Each row is a point. Each copy is the shape, with its points in the same order, turned, moved and blurred by noise. Some copies are also mirrored. Which?

Shape, 6 rows:
[[-16 -38]
 [ 51   0]
 [-52  27]
 [-31 -44]
 [ 35  19]
 [ 59  29]]
Copy 1:
[[ 16 -39]
 [-61   1]
 [ 56  28]
 [ 22 -45]
 [-43  17]
 [-69  32]]
Copy 1 is: mirrored
Copy 2, 6 rows:
[[-29   3]
 [  9 -61]
 [ 28  44]
 [-39  16]
 [ 31 -45]
 [ 40 -68]]
Copy 2 is: only turned
Copy 3, 6 rows:
[[ 27 -10]
 [-54  -5]
 [ 27  66]
 [ 42 -10]
 [-53  20]
 [-72  13]]
Copy 3 is: mirrored

Shape:
[[  0  -7  40]
 [ -5 -44 -69]
 [ 49  24 -13]
 [ 28  60 -25]
 [-24 -41  24]
 [-63 -38  44]]
Copy 1:
[[  1 -24  14]
 [-48  36 -70]
 [ 47  13 -40]
 [ 54  50 -18]
 [-41 -24   6]
 [-62 -22  45]]
Copy 1 is: only turned
Copy 2 (6 x 3):
[[-52   6  15]
 [ 40 -54 -18]
 [  7  50  -8]
 [ 33  55  27]
 [-46 -37  11]
 [-63 -55  41]]
Copy 2 is: mirrored
Copy 3, 6 rows:
[[ 57   4  -8]
 [-46 -45 -23]
 [  6  10  52]
 [-15  48  41]
 [ 50 -25 -42]
 [ 66  -6 -74]]
Copy 3 is: mirrored
Copy 4 (6 x 3):
[[ 41 -10 -11]
 [-55  45  -4]
 [-14 -19 -73]
 [-33 -56 -62]
 [ 29  18  12]
 [ 46   3  55]]
Copy 4 is: mirrored

Shape (10 x 6):
[[ 23  22   6  -7  61 -79]
 [ 19 -20 -19  37 -46 -16]
 [ 51 -25  -9  51 -50  10]
 [-43   5   2  19  36  -1]
 [-22  -7  51 -60  37 -20]
 [ 25  -1   0  17 -66   5]
 [ 36  -6 -30  -7 -31  18]
 [  9  20   6  20  48  15]
 [-18  53  25 -28  26 -15]
 [  9 -19 -38  11 -42  10]]
Copy 1 (10 x 6):
[[  4   3 -34 -95 -40  22]
 [-32  -4  47  -9 -17 -32]
 [-21 -28  79  -5   3 -33]
 [-13  24 -32 -17  28  30]
 [ 62   3 -46  -1 -29  44]
 [-13 -36  36  15  -9 -44]
 [-31 -54  29   8 -16  11]
 [ -9 -29 -10 -41  34  38]
 [ 22 -28 -68 -27   1   3]
 [-49 -20  32  17 -16  -9]]
Copy 1 is: only turned
Copy 2:
[[ 19  56 -31  41  43 -24]
 [  9 -14   1  -1 -41  53]
 [ -9   7   5 -33 -53  65]
 [ 26 -26 -24 -10  -9 -49]
 [ 46   3  44  -8  49 -55]
 [  5  -6  40  -7 -55  39]
 [-35 -12  28  -8 -22  24]
 [ -5  16 -25 -29 -11 -45]
 [ 22  17  24  21  -8 -70]
 [-19 -36  14  -3 -32  33]]
Copy 2 is: mirrored
Copy 3:
[[-30  44  72 -41 -40 -33]
 [ 38  33 -17  33 -29  27]
 [ 32  28 -12  67 -17  24]
 [ 24 -22  17 -31   6 -42]
 [-43 -51  38 -48 -49 -11]
 [  3  17 -41  34 -21  37]
 [ -2   1   6  23   9  51]
 [ -8 -12  42  12  20 -35]
 [-45 -12  16 -42  -1 -28]
 [ 36  13 -12  15   1  41]]
Copy 3 is: only turned
Copy 4 (10 x 6):
[[ 12  19  48  10 -28  72]
 [ 69   3  -4  -5  10 -36]
 [ 77  17  -8 -41  25 -43]
 [ -4 -41 -12  -7 -11  22]
 [-58  -7  53 -23 -31  10]
 [ 62   0  11 -13  26 -54]
 [ 25  27  -8  -5  37 -36]
 [  4 -14  -9 -36  20  43]
 [-32 -30  41   5  18  31]
 [ 39  11 -29   0  21 -39]]
Copy 4 is: mirrored
